Each row is a point. The points of each table are mixes of a few directions, plus a little noise. Count the directions of each table, and those that both share. Where both have some left over, give the other angles between the two spaces (their principal angles), to ten degrees, smallest first.
(in the rows, 128 means zero)

First (5 x 2):
[[124 150]
 [120 175]
 [135  84]
 [136  83]
 [125 148]]
Second (7 x 2):
[[132 134]
 [112 101]
 [126 126]
 [170 200]
 [107  91]
 [118 112]
 [130 131]]
Directions: first 1, second 1, shared 0; angles 40

First:
[[134 123 141  78]
 [122  94 112  99]
 [138  95 108 106]
 [128 184 170 134]
 [159 135 112 177]
 [ 83 149 142 152]
 [115 105  97 169]
 [144 139 141 109]]
Second (8 x 4):
[[120 125 127 128]
 [133 131 129 128]
 [110 121 125 128]
 [191 156 139 128]
 [128 128 128 128]
 [143 134 131 128]
 [ 19  80 107 127]
 [178 150 138 128]]
Directions: first 3, second 1, shared 1

First:
[[100 161 157 133 104 113 128 172 127]
 [ 96 172 106 150 138  78  89 188 135]
 [139 110 153 116 112 156 154 104 124]
 [160  88 121 115 138 160 146  73 125]
 [129 118 199 107  80 170 178 114 118]
 [131 120 156 118 109 148 150 118 124]
 [109 153 124 138 128 104 112 161 130]
 [141 117  82 135 162 116 105 113 133]
 [151 109  45 141 189 105  86 103 137]
 [124 132 137 127 120 129 131 134 127]]
Second:
[[ 94 166 164 134  97 110 129 181 127]
 [122 133 133 129 123 125 127 136 128]
 [107 152 150 132 109 118 128 160 127]
 [128 128 127 128 128 129 128 127 128]
 [174  76  78 121 170 152 126  55 130]
 [124 131 131 129 125 126 128 132 128]
 [127 130 130 127 126 126 129 131 129]
 [ 96 164 161 134  99 113 129 176 127]
 [194  53  57 117 187 162 125  26 130]
 [111 149 148 130 111 119 128 156 127]]
Directions: first 2, second 1, shared 1

First:
[[135 126 121 134 127 131 118 134 110 136 138 134]
 [148 109 130 119 136 139 134 143 130  96 127 133]
 [125 122 132 123 127 128 139 134 137 113 122 139]
 [114 122 124 134 118 126 137 146 115 128 132 169]
 [116 127 136 122 126 124 144 129 147 115 117 136]
 [154 175 116 141 145 123  62  62 113 209 144   7]
 [129 116 139 114 132 131 148 135 154  93 114 133]
 [102 129 130 132 116 120 144 137 131 130 124 163]
 [142 112 131 120 133 136 136 142 131  99 126 137]
 [116 143 121 140 121 121 116 120 113 161 136 128]]
Second, 11 rows:
[[135 122 145 133 115 116 119 128 125 142 132 133]
 [108 149 124 110 117 121 137  74 135 161 137  87]
 [131 119 141 133 142 129 137 160 157  87 101 145]
 [113 142 127 131 119 119 126 110 127 156 132 120]
 [121 123  87 113 129 153 145 125  86 122 156 148]
 [151 102 123 115 124 140 133 137 104 110 147 145]
 [121 161 154 143 153 112 113 116 196 128  79  67]
 [120 111 128 114 117 131 154 135 126 106 132 161]
 [104 154 125 169 147 122 112 168 145 129  95 149]
 [138 130 137 138 120 118 108 124 117 154 136 121]
 [166  97 117 110 126 147 125 131  89 113 159 132]]
Directions: first 3, second 5, shared 3

First, 10 rows:
[[140 152 144 116 108 152 125 138  74 150 142  91  90 114 188 142 100 101]
 [128 131 141 134  97 199 121 140 101 133 133 121  98  89 147 166 114 126]
 [122 129 123 126 137 109 126 135 143 128 120 130 128 134 119 116 138 123]
 [116 173 125  96 154  57 110 190 120 161 105  82  72 137 179  78 133  51]
 [143 112 122 132 143  83 147  81 136 116 146 143 181 170 111 112 127 159]
 [140 104 119 137 147  83 149  76 149 109 142 154 193 171  93 113 135 169]
 [106 112 118 140 133 146 119 145 175 111 104 157 132 109  77 133 156 141]
 [155 118 149 141  85 207 142  85  72 126 166 124 136 110 156 182  90 161]
 [109 138 120 120 143 103 115 165 154 132 104 125 107 124 120 106 147 102]
 [119 111 121 139 131 139 127 124 157 113 120 152 144 123  91 134 143 148]]
Second, 9 rows:
[[163  93 122 145 140  41 118 156 124 116 130 128 129 170 124  99 110 146]
 [101 151 139 121 102 238 135 106 121 136 130 128 118  75 132 174 136 120]
 [145  93 138 158  92 187 110 159 112 112 128 141  99  92 116 170 110 156]
 [ 90 144 119 119 143 142 121 143 174 129 101 141 123 107  98 120 165 109]
 [131 136 128 122 131 104 115 164 119 138 120 110  97 128 148 115 122 105]
 [131 134 140 132 100 179 113 164  96 138 127 109  79  92 160 156 110 111]
 [ 98 150 122 112 142 158 151  71 161 128 129 145 173 127 103 130 158 129]
 [144 122 118 122 160  39 145  91 137 125 141 132 178 188 121  87 128 143]
 [151 129 127 121 143  63 144  98 109 132 149 116 156 175 149 102 113 133]]
Directions: first 3, second 4, shared 3

First, 11 rows:
[[133  85 117 125 150 170 124  92 119 112  95 149 127 153 164  89  94 119
  111 176 141 117 121 132]
 [131  91 119 137 141 153 132  94 125 118 113 140 125 138 149 108 104 122
  105 156 139 121 132 126]
 [132  84 118 141 143 157 133  87 125 115 109 142 125 140 154 104 100 120
  100 162 141 120 133 126]
 [130 112 124 126 136 144 127 114 125 122 116 136 127 138 141 113 116 124
  123 146 133 124 126 129]
 [129 113 124 137 131 135 132 112 129 124 126 131 127 128 133 124 120 127
  115 135 132 126 133 126]
 [118 232 153 114  83  44 127 220 141 163 188  87 133  84  55 203 201 148
  183  30  96 150 129 126]
 [133  76 115 136 150 168 130  82 122 112 100 149 125 148 163  93  93 118
  100 175 144 117 129 130]
 [130 147 133  84 141 150 103 158 114 127  99 141 135 160 147  98 127 123
  171 154 123 123  92 148]
 [121 155 134 162  98  73 149 139 146 144 179  99 124  81  81 185 160 142
  113  64 119 141 160 110]
 [130 119 126 116 139 146 121 125 122 123 110 138 129 144 145 108 117 124
  133 150 131 124 117 134]
 [121 193 144 129  97  68 132 182 139 150 173  99 131  93  76 182 176 143
  156  59 109 144 136 123]]
Second (11 x 24):
[[130 102 122 138 136 143 132 103 127 121 120 135 126 132 141 117 112 124
  109 145 136 124 133 125]
 [128 165 137  87 130 131 107 172 119 133 114 131 135 147 131 116 141 128
  175 132 118 128  98 144]
 [130 107 123 127 138 148 126 111 124 120 113 138 128 140 145 110 112 123
  119 151 134 123 125 130]
 [123 191 144 113 105  83 123 186 133 147 157 106 132 109  90 165 170 139
  167  77 109 140 122 130]
 [132 114 125 104 146 163 114 124 116 118  95 146 131 159 158  91 109 120
  140 168 133 120 106 140]
 [120 180 141 147  94  63 142 165 144 150 182  95 127  82  72 192 173 144
  136  53 112 144 150 115]
 [130 131 129 108 136 143 117 137 121 125 111 136 131 145 141 110 124 125
  144 145 128 125 112 137]
 [137  42 107 133 167 203 126  55 115  99  73 165 125 170 192  61  66 110
   87 214 154 109 122 133]
 [128 143 132 114 128 127 121 145 125 131 125 128 130 133 127 126 134 128
  145 127 124 129 118 133]
 [128  58 110 205 124 124 168  45 145 118 153 123 115  93 124 149 102 128
   38 122 147 127 185  97]
 [122 175 140 132 103  81 133 166 138 145 164 104 129  99  88 172 164 139
  145  74 113 140 137 122]]
Directions: first 2, second 2, shared 2

First (11 x 32):
[[156 125 132 146  79 146  95 108 134 159 134 112 145 151 136 132 138 113
  120 154 114 114 139 135 119  86 126  95 120  72 140 134]
 [ 82 128 119 102 203  94 181 158 115  79 122 152 100  91 114 123 115 151
  139  94 150 153 107 116 138 198 134 177 138 218 109 119]
 [ 77 123 114 103 208  87 187 161 110  73 125 152 102  87 111 128 119 151
  139  99 153 156 100 115 135 204 138 179 135 231 108 118]
 [160 145 151 131  93 165  94 115 151 160 119 122 131 149 142 114 116 120
  126 119 114 106 155 133 143  79 115 111 136  61 134 133]
 [165 131 139 148  67 157  84 104 140 170 130 110 148 159 140 128 136 110
  120 151 109 108 147 139 122  69 121  90 122  50 144 134]
 [172 143 152 141  68 173  77 104 153 174 121 113 142 162 145 119 122 112
  121 131 107 101 161 137 135  60 112  93 132  35 141 136]
 [128 135 135 123 133 135 127 130 134 128 124 130 123 128 130 122 120 129
  130 117 128 126 133 127 135 126 124 132 132 124 127 128]
 [ 89 132 123 104 195 103 173 155 119  86 122 149 103  96 116 121 113 148
  138  95 147 147 112 116 139 186 131 171 138 204 109 121]
 [125 106 107 144 112 107 131 120 108 129 143 119 144 129 122 148 155 122
  123 167 128 136 111 133 102 135 141 112 111 141 136 129]
 [158 120 127 152  70 142  93 106 130 163 136 107 152 153 136 138 146 109
  120 166 112 114 136 138 112  83 129  88 114  71 144 133]
 [ 94 120 114 115 178  96 167 147 112  92 129 141 113 102 114 132 128 143
  134 118 145 149 107 121 127 181 136 158 130 199 115 120]]
Second (8 x 32):
[[152 146 155 140 105 162 101 119 152 154 123 117 133 147 143 119 115 125
  125 121 121 109 158 136 139  96 113 114 130  73 143 136]
 [156 145 156 163  93 164  93 113 155 164 130 104 145 154 150 128 124 123
  118 139 121 106 163 143 130  95 112 100 119  60 159 141]
 [102 148 112   9 198 117 166 163 120  73  84 205  60  88  98  75  78 137
  159  16 125 142  98  85 184 137 132 204 194 195  39  97]
 [ 88  98  83 104 168  71 176 144  86  82 136 148 118  95 100 142 149 134
  136 139 139 159  77 115 110 182 154 155 125 223  99 114]
 [131 123 129 150 117 127 123 122 127 137 136 115 140 134 133 138 138 126
  123 150 130 127 132 136 117 129 128 116 116 120 144 133]
 [146 131 144 170  97 146 104 115 141 157 138 101 151 149 145 139 138 124
  116 157 126 115 151 143 117 112 120  99 109  83 160 141]
 [124 119 120 137 128 119 133 127 120 125 134 123 135 126 125 137 138 128
  125 143 131 133 122 131 118 138 133 125 120 139 133 128]
 [127 116 124 153 118 119 128 123 122 132 141 113 144 132 131 144 145 127
  121 159 131 131 125 135 109 138 132 114 110 130 145 132]]
Directions: first 2, second 2, shared 1; angles 30

First, 10 rows:
[[152  98 131 142 109 149 129 129 107 105 101 119 151 141 139 117 132 107
  132 129 134 138 121 110 115  97 129 142 135 122 128 134]
 [163  85 132 148 101 159 130 130  99  94  89 114 161 147 143 112 133  98
  135 129 137 142 119 101 108  84 130 148 138 118 128 138]
 [185  59 135 159  84 177 131 131  81  74  65 106 182 158 153 103 137  79
  139 130 141 151 112  86  96  57 131 160 145 113 129 142]
 [173  72 134 153  93 167 131 130  91  85  78 110 171 152 148 107 135  89
  137 129 138 146 115  94 103  72 131 154 141 116 128 140]
 [112 148 126 119 140 114 127 127 142 143 146 135 113 119 121 136 126 142
  125 128 125 122 132 140 137 148 127 119 124 133 128 124]
 [154  95 132 142 108 151 129 129 106 103  98 117 153 142 140 116 132 105
  133 128 134 139 121 108 113  95 130 143 136 121 128 135]
 [ 75 193 122  98 169  81 125 126 173 179 187 149  77 100 105 152 120 174
  118 127 116 107 142 168 158 195 125  97 112 142 127 114]
 [ 76 192 122  99 169  82 126 126 171 178 186 148  78 100 105 152 120 173
  119 127 116 107 143 167 157 193 125  98 113 142 127 115]
 [128 127 128 128 128 128 128 128 127 127 127 128 129 128 128 128 128 127
  128 127 128 128 128 127 127 127 128 128 128 128 128 128]
 [ 61 211 120  91 180  70 124 125 183 192 203 154  65  92  98 158 117 186
  115 126 113 102 146 178 166 212 124  89 109 146 127 111]]
Second (9 x 32):
[[139 115 129 134 120 137 128 129 119 118 116 124 139 133 133 123 129 119
  130 129 131 132 125 120 122 115 129 134 131 125 128 131]
 [197  42 136 167  75 188 131 131  70  61  51 101 194 166 159  97 139  68
  140 130 144 156 109  76  89  41 132 168 148 110 129 146]
 [ 67 203 121  94 175  75 125 125 178 186 196 152  70  95 101 155 119 180
  117 127 114 104 145 174 162 204 124  93 111 144 127 112]
 [172  73 133 153  94 167 130 130  91  86  79 111 170 151 148 107 135  90
  136 129 138 145 115  95 103  73 131 153 141 116 128 139]
 [ 95 170 124 109 154  99 126 126 156 160 166 141  95 110 113 143 123 157
  122 127 120 115 138 153 147 170 126 108 118 137 128 119]
 [ 67 203 121  93 175  75 125 125 178 186 196 151  70  95 100 156 119 181
  117 127 114 104 145 173 162 204 124  93 110 144 127 112]
 [144 109 130 137 116 142 129 129 115 113 111 122 143 137 135 121 130 114
  131 129 132 134 124 116 119 108 128 137 133 124 129 133]
 [121 137 127 124 133 122 128 128 134 134 135 131 122 124 125 131 127 134
  127 128 126 125 129 133 132 137 128 124 126 130 128 126]
 [151 100 131 141 110 148 130 129 109 106 103 119 149 140 138 118 131 108
  132 128 133 137 122 111 115 100 129 141 134 122 129 134]]
Directions: first 1, second 1, shared 1
